Rows are points. A path goes straight from each point to the next, and from the last back to the first. The post is the endless flat space through its rows: a point in 2 columns, a line in 3, a plane in 4, and so on, so that a path can go around it. How many times does the path go around the post? Going back the other way cancels.

Post (1 x 2)
+0.08	+0.04
Path (16 x 2)
+0.25	+0.41
+0.27	+0.28
-0.08	+0.23
-0.41	+0.08
+0.00	+0.26
+0.18	+0.34
+0.22	+0.05
+0.24	-0.45
-0.30	+0.01
-0.28	+0.33
+0.31	+0.23
+0.28	+0.35
+0.58	+0.03
+0.14	-0.09
-0.33	-0.22
-0.17	+0.31
Times around: 2

Post (3 x 4)
-0.15	-0.22	-0.13	+0.01
+0.22	-0.28	+0.25	-0.17
-0.16	+0.25	-0.24	+0.07
Path (29 x 4)
-0.21	-0.40	-0.09	+0.32
+0.00	+0.26	-0.27	+0.08
+0.34	-0.16	-0.06	-0.43
-0.04	-0.57	+0.22	-0.61
-0.32	-0.22	+0.26	-0.26
-0.05	-0.38	+0.15	+0.03
+0.07	-0.49	-0.06	+0.23
+0.24	-0.66	+0.12	-0.24
-0.31	+0.03	-0.34	-0.18
-0.41	-0.45	+0.00	-0.18
-0.17	-0.44	+0.07	+0.04
-0.02	+0.21	+0.46	+0.11
+0.30	+0.64	+0.35	-0.25
-0.15	-0.06	-0.31	-0.10
+0.33	-0.36	-0.12	-0.18
+0.31	+0.17	+0.06	+0.35
-0.29	-0.20	+0.11	+0.27
-0.23	-0.28	+0.35	-0.03
+0.20	-0.18	+0.19	+0.06
+0.07	-0.13	-0.41	+0.32
-0.10	-0.41	-0.23	-0.06
+0.00	-0.42	+0.26	-0.61
-0.23	-0.07	-0.05	-0.05
-0.38	-0.15	-0.01	+0.41
-0.01	+0.42	-0.20	+0.22
+0.46	-0.04	+0.23	-0.23
+0.07	+0.15	-0.12	-0.40
-0.17	+0.06	+0.04	-0.36
-0.40	-0.20	+0.00	+0.22
Times around: 3

Post (5 x 6)
-0.15	-0.40	-0.08	+0.21	+0.03	+0.22
-0.49	-0.19	+0.14	+0.14	-0.15	-0.08
+0.24	+0.21	-0.22	-0.28	+0.05	-0.04
+0.36	+0.19	-0.27	+0.01	+0.11	-0.16
+0.00	-0.17	-0.23	-0.20	+0.15	-0.08
Path (26 x 6)
-0.09	-0.02	-0.13	-0.25	-0.05	-0.49
+0.21	-0.40	-0.21	-0.17	+0.18	+0.40
+0.78	+0.15	-0.26	-0.78	+0.18	+0.52
-0.23	-0.44	+0.05	+0.34	-0.12	+0.13
+0.08	-0.27	-0.16	+0.11	+0.19	-0.26
-0.36	-0.87	+0.11	+0.13	+0.01	-0.14
-0.16	-0.70	-0.27	+0.44	-0.02	+0.35
-0.48	-0.10	-0.17	-0.30	-0.22	+0.26
+0.16	-0.33	-0.26	-0.15	+0.08	-0.14
+0.57	-0.09	-0.21	-0.13	+0.25	-0.02
+0.09	+0.03	-0.11	+0.00	+0.20	-0.11
+0.12	-0.10	-0.13	+0.00	+0.15	-0.20
+0.40	-0.01	-0.47	-0.46	+0.36	+0.13
-0.23	+0.03	-0.40	-0.16	+0.19	-0.09
-0.08	+0.86	-0.07	-0.10	-0.21	-0.34
+0.18	-0.20	-0.20	-0.20	+0.28	+0.31
-0.15	-0.19	+0.11	+0.08	+0.13	-0.32
+0.02	+0.09	-0.06	-0.32	-0.16	-0.13
-0.05	-0.27	+0.22	-0.30	-0.13	+0.12
-0.16	-0.57	-0.02	+0.14	+0.35	-0.05
-0.07	+0.18	+0.03	-0.17	-0.11	+0.43
+0.02	-0.04	+0.02	+0.18	-0.01	+0.06
-0.20	-0.76	+0.05	+0.37	+0.01	+0.27
-0.20	-0.13	-0.22	-0.18	+0.02	-0.44
-0.42	-0.45	-0.31	-0.18	+0.17	+0.13
-0.13	-0.35	-0.43	+0.14	+0.04	+0.11
Times around: 0
